Every row gives one point. Any point is a mix of the corners, with weights that add up to 1. It lies inside the corners' shape when no weight is negative. Is each point inside? If not, which corners have a negative weight?
In the rows, 128 means zero.

Corners:
(1): [ 36 154 176]
(2): [173  99  93]
(3): [125  87 132]
(4): [134 111 160]
Points:
[143 104 106] => outside (4)
[150 106 126] => inside
[117  98 139] => inside
[130 107 152] => inside
[137 109 109] => outside (4)
[ 51 146 169] => inside
[126 123 141] => outside (3)

Corners:
(1): [134 184 135 144  79  97 123 136 137  88  68]
(2): [115  97 107 161 102 174 173 100 161 137  94]
(3): [158 117 160 124 105 161  81  86 178 123 113]
(4): [145 123 107 152 129 116 173 134 133 119 147]
(5): [133 119 103  59 150 157  90 149  82 118 136]
(6): [116  57 136 157  63 101 121 126  97 189 115]
(7): [195  93  96 148 190  80  79 154  64 150 141]
(8): [ 95 128 184 122 142 156 109 163 122  93 112]
(9): [150 133 104 161 106 168 137 106 109  95 134]
(10): [ 53 139  90  88 151  72  50 122  94  64 151]
(11): [121 150  74 176 139 107 188  45  73 102 129]
(12): [130 128 170 179 122 125 120 206  98 215 120]
Points:
[125 120 133 139 126 124 111 154 100 153 125] => inside
[121 124 112 140 121 134 126 107 120 113 121] => inside
[128 126 136 147 124 126 123 149 116 144 123] => inside
[113 124 133 118 113 136 106 143 123 122 120] => outside (7, 11)

Corners:
(1): [115 117 118 141  85 101 110  91 120 186 146 135 144 105 103 105 108 161
  42  47]
(2): [192 163 158 118 159 106 131 134  53  85 117 136 152 108 141  99  83 121
 139 115]
(3): [219 170 160  65 123 131  37 127 132 151 144 120 106 171 118 111  85 165
 144  82]
(4): [ 72 109 224  79 169 176  90 177 136 115 154  75 166  95 102 163 120 116
  78 108]
(5): [ 85 108 141 116 122 106 166 105 163 112 137 165 152 123 138  91 114 141
  94 166]
(6): [132 155 127 134 104 168 141  74  70 158 154  53  68 155 171 225  24 128
 180  70]
(7): [107 132 117  86 138 110 134 134 131 100 157  94 110  85 135  99 104 144
  88 128]
(8): [116 165 160 183 180 119 132 100 110  88 175 189 159 159  83 110  68 138
 143 160]
(9): [127 154 133 113 190 116 141 107 108 100 147  70 146 104 140  99 115 121
 160 127]
(10): [102 162 109  96 173 179 171 148 127  35 147 112 121   7  88  50 139 141
 165 170]
(11): [105  89 119 146 134 157 152  98 126 116 115  97  96 129 138 147 101 119
 105 133]
(12): [116 113 116 136  91 147 116 116 103  97 160 144 112 138 112 112 113 180
 110  78]
(13): [121 138 146 140 165 167 161 147 137 123 165 108 127 117 120 102 109 138
 121 156]
(14): [153 131 164  79 156 152  56 172  78 113 126 164 172 104 153  94  87 121
 158 135]
(15): [111 123 189  84  77 142  70 198 140 180 128  77 161 109 122 185  91 159
  80 132]
(16): [ 76 131 146 167 142  41 148 128 155 169  94  74  52  77 127  58 179 119
  65 115]
(17): [103 146 137 112 177 145 125 168 124  86 156 200 153  85 134 162 138 135
 144 129]
(18): [137 116 140 125 119  59 136 136 132 123 162 102  98 109 132 106 139 120
 119 149]
(19): [ 69  39 164 126 185 168 161 134 194 107 104  87 127  67 141 117  89 127
 100 178]
(20): [113 131 140  98 179 120 147 148 118 106 154 167 119  96  96 139 132 158
 146 140]
(21): [203 149 194 121 146 112  64 139  91 134 147 160 160 106 140 125 119 181
 135 155]
Points:
[123 114 155 103 141 109 115 147 137 126 139 121 134 101 134 106 124 140
 103 131] => outside (6, 8, 10, 11)
[123 136 126 125 135 117 132 132 119 107 146 141 126 112 116  92 118 145
 115 127] => outside (4, 6, 19, 21)
[129 135 147 119 152 127 127 124 115 111 142 123 125 111 126 112 106 136
 124 124] => outside (15)
[136 137 149 118 143 125 128 133 109 116 137 124 137 108 128 115 101 137
 118 124] => inside
[125 133 147 119 147 131 132 130 125 118 145 117 130 112 128 112 108 138
 120 134] => inside
[127 132 163 128 136 109 119 128 128 136 142 107 130 119 127 121 108 140
  99 118] => outside (10, 11, 14, 20)

Corners:
(1): [131 137  60 151 100 164 104 211 111 111  47 130 171 166 114 131 121 128
  70 104]
(2): [111 137 144 177 161 138 135 124 163 103 139 151 115 195  87  67 148 160
 103  92]
(3): [179 172  81 107 119 133 117 191 122  69 119 133  95 136 131 144 100 149
 123 103]
(4): [151 166 121 182 123  85 117 144  53 127 122  82  86 172 133 137 214 144
 169  65]
(5): [101 106 131  83 157 119 149 179 130 118 127 180 137  75  72 145  20 139
 179 130]
(6): [197 125 187 131 177 128 130 101  69 114 178 122 110  74  99 117 121 175
 154 141]
(7): [ 70 182 181 151 172 126  86 115 102 179 106 135 214 204 169  84 172  85
  92 111]
(8): [177 134 106 130 210  96  85 152 129 154 137  97 133 161 143 154 115 140
 195 144]
(9): [132  69  88 126 156  84 158 113 157 171 194  95 170 127  85 146  25 115
 153 138]
(10): [134  98  89 102 156 103 140 127 167 136 123 188 153 139 146 145  88  90
 104 135]
(11): [137 135 152 123 149  60 174 120 133 164 122 109 155 122 109  96 110 148
 108 172]
(12): [ 91 112 113 114 153 100 188 159 118 154 143 130 100 168 128 181 105 156
  91 163]
(13): [ 98 130 141 131 118  77  92  61 232 143 158 116 169 201 141 134 175 167
 130 146]
(14): [162 139 144 161 106 145  99 165 105  20  74 101 125 145 112 121 105 143
 156 142]
(15): [124  62 198 104  70 113 205 166 157 132 103 128 183  61 125 133 124  72
 138 174]
(16): [220 128 156 147 146 129 173 155 116  75 170 159 140 132 109 154  99 168
 175  87]
(17): [ 99  65 180 148  59 115 209  78 177 111  97  67 182 123 169  92 105 146
 124  91]
(18): [131 114 115  75  84 100  81 143 136  82 112  84 115 217 121 105 154 190
 174 159]
(19): [157 160  85 194  94 128 144 151 115 158 120 121 154 156 119  97 131  95
 137 147]
(20): [105 101  95  86 107 108 180  75 159 140 119  50 155 167 117 145 134 169
 111 141]
(21): [183  95 111 117  84 141 156 166 136 143 110 128 136 160 100 144  59 117
 148 128]
Points:
[120 107  99 109 116 111 145 138 172 142 109 122 150 158 130 130 105 134
 121 149] => outside (4, 6, 7, 9, 14, 16)
[141 126 127 134 135 116 144 143 119 117 124 117 140 142 121 127 120 139
 137 120] => outside (13, 21)
[139 119 118 123 125 111 128 138 135 118 129 114 138 157 117 126 115 145
 140 130] => inside
[115 112 141 120 112 113 146 142 133 131  95 110 164 152 136 136 124 127
 129 133] => outside (2, 3, 6, 9, 19)
[133 134 127 135 142 114 128 132 128 128 126 123 145 160 127 124 119 138
 130 123] => outside (15)
[155 128 120 130 123 118 126 148 127 124 121 123 148 138 115 130 104 126
 149 136] => outside (2, 12, 17)
[151 120 137 132 131 113 149 140 130 122 136 127 144 134 114 131 109 140
 145 127] => inside
[135 118 127 126 121 120 141 135 141 120 116 125 146 150 129 129 119 133
 133 125] => outside (9, 11)
